Each row is a point. The points of each table are mixes of a few directions, plus a little noise. How many directions does each table use, and how many do they share? Where both have some left over, give the other angles between the two spaces (their principal angles), to ten degrees, smallest first.

First:
[[  6.0  -2.8]
 [-34.6  16.0]
 [ 37.1 -17.2]
 [ -8.5   3.9]]
Second, 6 rows:
[[-11.0   5.1]
 [ 43.5 -20.1]
 [ -6.0   2.8]
 [-37.3  17.3]
 [-10.7   4.9]
 [ 21.5 -10.0]]
Directions: first 1, second 1, shared 1

First:
[[ -2.4  10.2 -16.3   7.7]
 [ -7.3 -25.8  -0.4  14.6]
 [-15.6 -11.1 -42.6  16.2]
 [ -5.0 -28.8  12.7  22.6]
 [ 10.7  21.4  10.1 -45.6]
 [  9.1  31.3   2.6 -12.5]
 [  1.3  19.6  -8.1  22.4]
 [  8.9 -16.7  41.9 -25.2]]
Second:
[[  0.5  33.2 -30.7 -19.3]
 [  4.2   2.3  19.9  41.1]
 [ -4.6 -11.4 -13.2 -40.1]
 [ -5.7 -17.2 -18.3 -55.8]
 [  0.2  -8.8  12.3  13.3]
 [  1.6 -11.0  20.2  25.9]
 [  0.6  -0.1   2.3   4.3]
 [  3.7  12.9   7.4  30.3]]
Directions: first 3, second 2, shared 2

First, 8 rows:
[[  4.6   7.3   9.0 -13.3   9.6  18.8  27.6 -38.3]
 [  1.0   1.4   2.3  -3.6   2.6   4.5   7.1  -9.6]
 [ -2.3  -3.0  -4.3   6.6  -4.4  -8.8 -13.0  18.2]
 [  3.1   5.0   6.4  -9.6   7.0  12.9  19.4 -26.7]
 [  7.3  11.2  14.3 -21.2  15.1  29.6  43.2 -59.9]
 [ -2.8  -4.3  -5.2   8.0  -5.4 -11.0 -16.0  22.2]
 [ -6.1  -9.5 -11.9  17.6 -12.8 -25.4 -36.7  51.3]
 [ -5.0  -7.9 -10.1  15.1 -10.9 -21.1 -31.0  43.0]]
Second (7 x 8):
[[ -1.4  -3.6  -1.3   0.8   3.2   2.7   3.3 -11.1]
 [ -4.0 -11.0  -3.7   1.3   8.9   8.0   9.6 -31.7]
 [  5.0  13.2   4.6  -1.5 -10.8 -10.0 -11.6  38.4]
 [ -4.7 -13.3  -4.7   1.3  10.6   9.9  11.3 -37.9]
 [ -4.0 -10.7  -3.7   1.2   8.7   7.8   9.4 -30.9]
 [ 12.4  33.0  11.6  -3.2 -26.7 -24.8 -28.8  94.9]
 [ -2.9  -7.6  -2.6   0.7   6.0   5.4   6.6 -21.8]]
Directions: first 1, second 1, shared 0; angles 40

First, 7 rows:
[[ 11.8 -27.6   3.4  21.2  -9.8  31.2 -11.6 -21.8 -38.5]
 [-12.0  27.6  -3.2 -20.8  10.3 -31.3  11.2  21.7  38.8]
 [ 19.4 -43.1   4.9  33.3 -16.4  49.0 -17.8 -33.6 -61.0]
 [ -4.8   9.7  -1.5  -7.6   3.4 -11.6   4.1   8.5  13.5]
 [  0.2  -0.1  -0.2   0.0  -0.3   0.5  -0.5  -0.1   0.6]
 [ -2.4   6.1  -1.3  -4.6   2.4  -6.5   2.1   4.0   7.6]
 [-12.0  28.2  -3.2 -22.0   9.9 -30.6  11.7  21.2  38.7]]
Second (8 x 9):
[[ 34.1 -15.5  15.7  12.5  40.9 -11.4  -8.2  29.6  29.9]
 [ -5.7  14.0  24.6  64.4  -5.1  16.6  33.9  11.1 -22.5]
 [ 23.2 -26.1  34.8 -22.3 -12.1  -4.3   5.6  -5.1   0.8]
 [ -6.0  12.8 -20.2   4.8   6.1   0.7 -10.7   4.7   5.0]
 [-30.4  13.7 -45.0 -25.8   0.1  -2.8 -16.1 -16.5  -0.3]
 [ -3.3  14.7   9.7  -0.8 -52.7  16.2   3.2 -13.0 -25.0]
 [  6.9 -15.4  16.2   1.4  13.8  -5.4  11.5   1.1   3.1]
 [-18.0   2.2 -36.1 -32.9   8.7  -8.5 -17.9 -12.9   8.6]]
Directions: first 1, second 4, shared 0; angles 60
